Rows are points. A path goes straight from each point to the next, and from the last back to the first. The post is the endless flat space through its rows: a point in 2 columns, a line in 3, a plane in 4, and so on, so that a path can go around it. How many times does the path go around the post? Going back the other way cancels.
In the rows, 128 means zero.

Post, 2 rows:
[[121 133  96]
 [136 153 183]]
Path:
[[185  97 120]
 [166 161 138]
 [134 203 128]
 [ 82 181 131]
 [107 141 125]
 [105 162  95]
 [179 198 161]
 [203 152 130]
 [151  92 142]
 [121  80 157]]
Times around: 0

Post, 5 rows:
[[159 148 186 190 119  46]
 [169 169  50 129  79  94]
 [145 118 178 206 102 168]
 [156 146 107  84  88 166]
 [143 116 192 173 181 136]]
Path, 8 rows:
[[168 171 153 141 133  84]
 [193 136 118 140 139 152]
 [172 144 140 136 138 141]
 [172 179 122 113  91 101]
 [221 142 124 149  85 152]
 [151 105 131 165 111  79]
 [106 132 152 159 140  89]
 [135 152 148 127 107 143]]
Times around: 1

Post:
[[116 129 186 182 112 157  76  55  89]
 [147 110 119 100 138 122 135 167  66]
 [102  99 207 149 118  51 148  89 113]
 [122 122 129 100 140  70 100 178 139]
 [118  87 142 217 122 131 128 163  95]
 [162 117 163 111  79 166  93 223 133]
 [143 159 180  72 168 120  58 172  74]
 [140 141 158 100 194 193 166 140 123]]
Path:
[[141 102 159 141 157 124 101 159  85]
 [168 111 168 131 114 118 142 117 102]
 [143 183 159 166 185 142 104 179 150]
 [ 94 161 157 131 118  86 148 127 119]
 [ 80 143 133 131 120 172 100 186 148]
 [101  60 158 110  97 103 107 186 151]
 [158  82 194 118 134 170 133 145 109]
 [178 116 201 125 184 155 124 121 100]
 [132  63 186 105 158 164 124 145  64]
 [ 92 104 136  61 158  77 150 173  95]
 [127 142 155 120 129 142  90 166  67]
 [127 163 137 126  78 131 133 146  76]
 [120 113 146  77  68  73  87 187 103]
 [ 96  99 179 135 160 157  70 125 106]]
Times around: 1

Post (10 x 11):
[[100 120 127 157 216 195  93 138 191 132 145]
 [ 91  98  97 147 126 117 138 116 114  77  29]
 [ 95 136  85 137 207 140 171 129 215 128 169]
 [103  85 150 166 145 116 118 155 103 173  28]
 [114 124 102 172 196 120 104 153 160 107 163]
 [119 116 170  79   8 126 133  93 175  89 120]
 [105 118 201  70  94 132 190 112 139  67 130]
 [ 72 112  68 165 163 159 176 115 110 153 167]
 [108 105 108  50 134 108 157 113  84 104  95]
 [132 144 192  75 130  98 126  42 140  83  85]]
Path, 13 rows:
[[112 109 166 158 117 137 168  90 144 120  79]
 [142 156 153 112 139 192  89 134 148 141 136]
 [ 67 138 147 105 151 163 194 119 191 104  84]
 [ 55 129 115 147 137 108  92  73 135 109 161]
 [ 71  69 108 144 136 187 119 118 161 112  89]
 [150  95  97 110 136 127 128 140 203 118 137]
 [144 144 166 135 178 160 123  89 171 146  66]
 [138 187 122  77  91 114 120  80 116  93  92]
 [ 83 152 165  85 114  75 178 149 137 100 102]
 [ 80 153  75 129 122 151 153 163 117 117 123]
 [ 90 133  87 121 140 105 131 120 153 127 130]
 [ 79  63 127 105 128 118 137 133 120 141  91]
 [105  53 147 132 106 158 130  72 161  93 110]]
Times around: 2

Post, 13 rows:
[[124 147 218 106 120 129 152  71 163 116 172 129  98 131]
 [108 152 151  77 117 102 147 129 203 126  68 135 181 152]
 [141 112  43 101 130  99 132 161  94 109 177  91 151 106]
 [ 72 130 178 120 154 139 197 120 179 100  62 102 174 148]
 [ 88 115 173 147 105  86 117  72  92 134 142 128 107 165]
 [112 137 161 113 164 117 110 117 171 107  62  90 114 139]
 [160 119  90 134 101 135 133 194  83 151 149 108 119 101]
 [108 140 151 146  84 142 118 101 182  56 105 132  99 106]
 [112  77 189 124 157 122 122 123 185  99  69 144 161 122]
 [131  89  83  97 135 158 124 131  94 101 112 129 109 178]
 [148  94  53 104 140 193  88 137  34 131 123  93 173 126]
 [154  99 123  90 119 106  89 172  33  82  99  94 133 120]
 [125 158 196 172 129 113 124 122 158  75 164 127 126 176]]
Path:
[[121 105 178  85 159 126 153 181 128  71  84 114 105  90]
 [126 156 113 142 138  81 110 153  91  75 107 142 183 166]
 [129 136 119 112 119 107 121 122 121 130  80 101 172 143]
 [136 147 152 107 130 150 105 142 133 103  56  79 128 167]
 [128 100 114  90 166 157 127 157 144  70 108  79 142  97]
 [100 110 134  95 121  59  85 108 126  51 122 155 124 115]
 [120 165 165 136 130  74 167 136 169 119 119 139 122 130]
 [111 142 131 180 102 211 209  85 143 109  78  85 117  70]
 [156 146 148 128 165 123 132 133  87  67  92 108 128 145]
 [111  78 173 174 145  65  95 102  96 119 105 170 169 146]
 [114 144 142 157 141 124 184 119 142  70 103 100  99 186]
 [122  93 111 125 188  76  56 118 112 132  99  96 165  88]
 [100 108 111 147 142 134 135 158  91 142 124  97 126 141]
 [ 96  79 165 127 125 136 144 112 124 113 188  79 132  71]
 [114 114 122 161 118 160 128 190  90 110 121 118 166 170]
 [130 143 249 190 117 140 118 144 187  76 135  87 171 148]
 [145 144 126 109 108 161 175  77 157 164 102 138  96 168]
 [ 98 180 176 139 134 146 188  91 182  99 107 157 109 214]
 [ 92 152 142  93 137  70 127 126 158  91 123 171 128 148]
 [ 70  82 153 132 111 113  78 115  80 101 165 124 146 113]
 [107 105 157 168 146 117 130 137 113 115  99 146 115 102]
 [ 88 124 115 107 142 100 153 142 114  95  89 156 185 174]]
Times around: 0

Post, 17 rows:
[[ 99 114 115 166 162 128 134  83 172 135 126 138  90 170 175 161 173 107]
 [124 174 158 162  26 193 111 108 155 158  71 116 179 130  68 105 107 166]
 [ 76 134  74 128 158 133 146 123 113 103 154 134 112 105 127 213 130 153]
 [104 117 119  82 155 167 157 159 117  59 151 144 117 150 188 165 121 121]
 [122 158 184 147  37  91 107 105 104 189  41  78 167  96 142  81  57 222]
 [104 121  85 140 157  86 156 172 128  69  86 156  68 130 141 130 124 134]
 [141 120 113  55  88  50 172 143  47 189  61 102 168 213 117 148 187 130]
 [118 189  76 117 157 168 138 147 163 138 160 155 101 106 143 123  57 101]
 [115 122  95 151 198 190 136 155 154 154 162  67 110 147 127 103 174 138]
 [127 129 101  88 204 138 121 171 182 115 128 133 106 165 137 209 129 139]
 [102 129  84 131 139  86 114 196 130 104 173  96 123 190 145 193 169  93]
 [157 148 131 169 163 149  96 132 135 109 108 125 165  77 147 141 151  95]
 [114 107 179  80  99  61  92 122  43 196  99 109 114 190  68 109 160 145]
 [131 128 192  73  95  62 185 204  58 207 121 142 119 160 101 155 184 148]
 [109 114 105  79 120 116 127 142 156 114 111  85 102  98 143 144 172  96]
 [118 165 154 116  56 108 121  96 178 161 119 149 225 116  84  74  88 218]
 [131 157  71 114 152 142  96 170 127 108 131 156  57 122 188 150 178 152]]
Path:
[[ 67 148  98 127 106 120 111 137 136 116 110 175 116 145 162 115 170 148]
 [105 167  67 138  62 174 137 138  62 150  96 148 144 166 133 144  62 111]
 [ 94  61 144 129 107 110 145  93 106 149 133 105 123 139 203 193 127 100]
 [ 83 107  92  83 187 139  92 146 132 122 113 140 104 142 128 125 139 154]
 [ 90 137 135 143 114  93 182 216 104 127 102  96 138 154 140 107 149 172]
 [144 178 118 123 138  83 100 127 153 129 127 149 121 191  80 176 202  87]
 [136 137  84  83 133 150 122 114 110 136 165  93 128 134 159 149 162 143]
 [ 98  97 128 174  99  53 103 121 151 138 130 138 163  91 141 162 113 183]
 [106 170  89 173 107 141 102 103 138 158  33 131 183  77 140 109 130 140]
 [123 134  44 105 110 135 128 196  93 141  83 158 131 104 139 115 178 169]
 [149 113 126 143 119 104 128 146 134 201 162  80 113 114 109 158 170 142]
 [150 179  93  76  87 136 119 124 136 114 157 152  96 116 137 115 136 163]
 [ 69 182 136  98 100  60 190 118 102 166  78 131  98 190 130 171 137 125]]
Times around: 0
